Each wall is flat, endless, passes through zero and stands at right angles to its row. A trip goes straight from one point to another. Which walls does it cross, in order?
In the rows, 128 means zero.

Walls:
(1): [135 210 131]
(2): [ 94 154 176]
(3): [ 55 107  76]
Trips:
[124 117  89] to [152  90 162] -> 3
[172 130 137] to [178 143 161] -> 2
[148  52  74] to [121 249 142] -> 1, 3, 2
[ 90 159  95] to [196 171 147] -> 3, 2
[143  91 109] to [112 137  47] -> 1
[81 92 75] to [ 72 104  87] -> none
[ 71 158 121] to [ 46 100 154] -> 1
[206 142  80] to [ 92  86 150] -> 1, 3, 2
[ 76 156 124] to [196 104 182] -> 3, 1, 2

Walls:
(1): [ 74 158 138 125 105 135 158 158]
(2): [157 153  60 158 100  74  92 182]
(3): [ 84 115 154 105 170 125  31 141]
(4): [ 86 108 218 151 249 127  89 210]
Trips:
[120  74 102  98 154 188 119 133] to [ 98  96 137  82 172 144 166 148] -> 1
[145 158  86 112  73 116  68 146] to [146 122 206 113 191 191  70 104] -> 4, 2
[124 173 117 133 122  47 111  91] to [108 198 122  60 133 173 129 123] -> 1, 2

Walls:
(1): [ 91 137 152 134 129 140  90 158 142 182  96 128 124 167]
(2): [153  90 140  63 118 134 139 141 112 171 134 140  98 162]
(3): [ 71 165  72 145 135 102 133 111 157 140 160 124 108  48]
(4): [127 128 152  85 124 143  50  85 113 163  85 110 133 139]
(5): [ 81 104 170  98 188  78 124 173 102 124 128 164 102 134]
Trips:
[112 143 127 104  90 212 171 159 153 148 155 123 157 131] to [101  82 143 192 167 140 144  95  95  90  71 175 172 121] -> 2, 1, 5
[140 124 176 132 106 176 140 128 150 101 119  56 103 118] to [167  52 180  88   7 202 178 176 128 140 157  97 130  71] -> 2, 4
[114 102 135  77 133 117 109  75 127 141 127 170 135  78] to [129  89 159  94 134 142  97 152 109  64 126  75 100 126] -> 3
[127 119 118 121  79  79  57 105 106 133 108 107 132 162] to [100 118 115 149 177 164 114 156 149  58  90 170 121 134] -> 2, 5, 4
[172  86 180 157 104 124 167  77 118 164 134 171 125  85] to [139  60 137 141 139 188 136 123 103 126 148 146 130  95] -> none
[101 130 121 148 133 171 101  47 118 132 121  65 119 137] to [137 160 120  72 151 109 103 138 145 120 107 148 171 125] -> 5, 3, 2

Walls:
(1): [104 124  38 148  73  55 141  81 122  91 196 179 108  87 194 192 116 137
 154 181 197 142 103  63]
(2): [156 137 152  72 112 168  86  51 104  26 170 163  53 187 195 161 141  99
 142 136 102 132 115  70]
(3): [158 150 140 140  48  84  70 128 101 123 188 112 141 117 110 172 133 160
 100 178 162 121 191 159]
(4): [136 145 108  39 167 107 177 131  98 140 125 163  94 112  87  87 178 155
 144 122 100 189  86 111]
(5): [101 108 100 178  81 105 161 130 135  19 139 100  91 161 150 122 187  58
  81 157 123 154 185 184]
(6): [ 99 118 150 124 156 115 155  44 130 109 147 121  89 128 136 117  75  78
  56 118 152 120 140 106]
(7): [102  92 135 101 137  65 183  89 186 215 151 173 132 118 156 178  82 212
 131 103  80 144 120 175]
Trips:
[181  97 195 147 161 187 148  86 104 152 131 132  91  60 192 142  80  42
 115 131 147  74  71  82] to [ 87 123 152 177  79 111  87 192 137 176  68 155  62 147 185 188 117 144
  94 143 107 142  29 160] -> 7, 6, 2
[106  89 156 116  68 105 171 141 108 175  82  44 183 126 145 147 141 137
  97 110 115 106 126 160] to [169 126  82 114 103  63 132 145 155 110 152 117 191 168 138 190 119 118
 135 174 145  68 150 128] -> 1
[141 211 101 137 116  80  66  36 116 179  78 188  54 104 182 168 129 135
  76 126 128  78 122 167] to [249 170 138 172 157 183  60  61  90  97 127 100 123  65 133 155  89 130
 120  76 112  94 124 132] -> 7, 1
[121 113 131  91 202  77 141 190 140  61 128 120 122 168 111 146 166 118
 131 125  52 163  89 129] to [143 123 169 106 178 134 133 186 118 140  74 126 136 162 173 122 141 196
  91 111 220  96  32  95] -> 7, 5, 2
[101 150 190 137 122 132 146 127  81  97 116 156  77  97 176  72 127 110
  89 112  97 148  91 115] to [105 119  94 114 152  79  78 137  96 114 119  10 125 130  81  54 166 144
 127 113 174 135  81  81] -> 2, 5, 6
[142 132  55 161 127 118 114 120  81  69 108 149  92 106 112 150 180 141
 213  39 184 135 138 132] to [ 80 151 156 177 140  68 129 106  97 123 140 134 147  84 162 117 237 163
 146  93 154 195 187  53] -> 3, 2

Walls:
(1): [204  94 116 175 108 178 160  66 173  60 166 146 125 220 162 187 164  92
 141  88  34 134 183 113 135 114 119 169 210 168  75 195 140 191 174 166
 160 145 110 182 142  94 143 181  93 131  90 180]
(2): [115 132 170 104 112 118 143 106 184 131  97 162 129 166 125 149 169  54
 131 108 176 148 129  91  87 220 134 107 141 150 134 139 214 135  59  92
 142 140 152 110 213 118  97 159 141  87 114 167]
(3): [210 103 162 167  34  68 122  72  52  82  93  91 127 122  74 130 147 105
 137 174 170 190  86 178 104 139 111 143  82  76 104 120 110  79 151  81
 173 101 140  86 168  85 126 104  67  95 120 171]
(4): [ 95 161 169 142 182 158 167 169  17  99 175 161 134 104 143 154 159 111
 137  85 164 115  91 119 200  76 112 122 107  63 111 113  84  99  81 138
 161 165 132 185 124 149 139  70 142  91 135 169]
(5): [121 176 138  92 126 150 162 138 113  89 179 161  37 106  93  60 125  91
  77  74 106 131 134 149 116 103 162  83 141 154 106 126  91 122 121  71
 144 178 142  77  94  99 157 109 198 144 142 211]
(6): [169 112 132 100  38 127 126  93 152 165 138 153 119 115  86 126 113 135
 112  88  95 194 158  81 156 112 156 167 159 119 159 151 134 153 124  49
 122 135 232  90 113 163 121 181 157 100  76 143]
(7): [189  39 117 114 100 103 107 192 177 152 109  83 106 135 126 162  49  96
 200 159  87  92 127 104  38 147  94  30  51 166 118 105 100 156 169 156
 153 165 120 158 122 127  64 102 133 121 136 136]
(8): [109 126 153 124 162 162 145 125  85 119 125 160 143 116  94  78 116 194
 118 101 159  91 110 175 165 219 146  86 158 177 110  92 146 150  85 117
 140 105  87 145 133  70 174 115  84 161  97 135]
(9): [111 168 171  95  79 131 199  92 160 112 119  66 143  63 172 119 195  74
  68 106 123  96 127 106 155 151 104  21 161 129 122 140 138  94 108  38
 100 122 166  93 161 129  88 102 117 182 148 123]
(10): [ 86 171 109 152  77 130 102 152 104  98 161 160 146  57 182 130 139 157
 126 152 108 200 153 140 139 113 107 116 106 175 130 228 155 124 160 138
  63 117 155 133 174 192 149 207 124 191 106  97]
(11): [103 150  75 109  70 125 166 125 117 152  98 186 153 129 149 130 126 143
 101 121  97 122  99  77 135 134 139 112  99 178 134 133  15  73  95 140
 117 108 185 109 102 138  95 140 115 180  87 114]
Trips:
[127 150 119 122 150 170 118  79 126 113 124  91 144  82 133 105  76 115
  76 139  18 124  96 149  84 134 156 131 160  78 141 165 116 181  90 114
  96  98 140 123  97 113 123 136 115 132 179 165] to [188 148  75  70  82 170 130 120 133 149  70  78 130 159 128 159  96 116
 106 192 156 186 111  86 140 131 171 132 130  98 164 100  90  72 154  36
 171  60 154 176 157 115  84  93 135 180 142 164] -> 11, 3, 1, 7, 5, 2
[199  61 105 147 249 101 105  87 108 137  70 144 172  83 124 124 193  79
 176 117 119  90 136  77  89  39  21 124 132 162 133  97 125 133 165 177
  55 102 123 111 147  88 125 100 141 121 177 130] to [110 169 143 114 116 124  86 204 177 105 141 118 143 101 133 177 114  99
 125  94 108 147 125 150 141 113  78  68 171 176 126 142 121 168 132 107
 156 127 169 156  86 175 110 151 109  80  86 123] -> 9, 10, 6, 2, 5, 11

Walls:
(1): [161 106 184 147  78 124 103 107 122  71 135 123  94 120 100 121 179 140
 186 124  74  90  22 159 126  53 183 148 123 152  66 107 115 139 196 174
  80  99 131  95 131 116 159  86 152 130 174 211]
(2): [145  40 148 105 137  64 108 163 144 183 161 107  88 113 130 120 167  81
 109 128  40  89 144 110 120 181  48 168 166 152  87 137  90 158 202 151
 141 168 136 178 126 126 108 134 163 171  97 106]
(3): [152  99 138 114  95 177 165 101 152 103  90  73  84 115 172 164 152 137
 110  94  85 180  99 185 132 138  61 156  79 176  21 183  99 153 148  72
 153 162 154  54 118  84 154 135 168 112 136  93]
(4): [129 124 197 142  46 128 140 152  93 153 105 115 167 102 167 127  96 178
  54 144 143 123  94 117 133  66  68 158 118 126 202 139 119 118 129 175
 145 100 132  77  70 131 135 153 127  75  65 119]
(5): [ 90 115 140  93 128 103 179 193 180 180 147 174  99 129  91 172  81 144
 137 152 157  94 185 106 148 132  79 143  94 197 161 122 158 125 105 115
  91 173  69 136 122 109 101  95 109 146 178  99]
(6): [170 171 138  49 154 157 154 118  94  99 150  99 121 178  72 186 153 135
 152 152  81 203 153 136 139 188 161 103  91  90  99 154 135  73 172 147
 112 128  77 138 130 148  49 122 143 157 117 130]
(7): [188 134 183 184 126  88 155  75 135  54 137 102  81 183  65 156 185 187
  86  52 171  53 140 194 206 196 123 117 126 140 115 172 124 120 130  87
 110 174 138 109 169 119 145 138  64 109 115 120]
(8): [139 112 140 126  74 113  91  95 153 137 171 140 160 108 101  95 102 192
  96 150 204 131 153 116  79 158 126 112 164 152  93  91  79 154  82 117
 146 134 211  97 105 193 122 131 113  69 182 142]
Trips:
[138  55 113  89  98 139 129  92 124 110 121  71 152 133 124  74  47  50
 215 117  86  42 201  80  87 179  88 111 143 189 153 101 120 106 127 136
 117  90 168 125 138 106 121  34 141  98 167 129] to [122 111 214 144 122  61  41 216 147  91 124 166 146  96  84 148 128 100
 138 128 146 132 135 143 135 121  96 126 134 176 157 141 113  88  12  89
 150  82 117 182  99 127 158  61  84 161  98 135] -> 1, 4, 7
[140 166  72 116 160 102 120  83 149 145 141 147 118 168 103 180 124 149
 127 176  91 153  88 213 194 124  84  56  68 115 110 120  86  88 166 124
 116 114 119 154 118 135 112  57 158 123  49 195] to [114 128  81 163 183 212  71  86 149 168  89  69 152 154 158 157 103 170
 103 108  52  91 133 184  89 115 155 145 146  82  99 144 132  79 107  98
 150 144 194 106 167  78 150 124  68 115 109 194] -> 6
[159  89 130 134 125 143 165 140 110 202 115  93 122  95 176 107 181 128
 151  82 128 111 136 161 108 160 156  90  89  78  31 180  98 132  56 115
 145 123 213  63 105 134 150 100 139 158  68 186] to [204 184  77 137 137 114  80 135 120 122  91  98 136 118  78 174 149 146
 131  90  60 132 172 139 151 190 147  94 148 123 146 139 161 175 155 156
  72 123 151 110 155 155 183 105  77  86 133 124] -> 6, 2, 8, 3
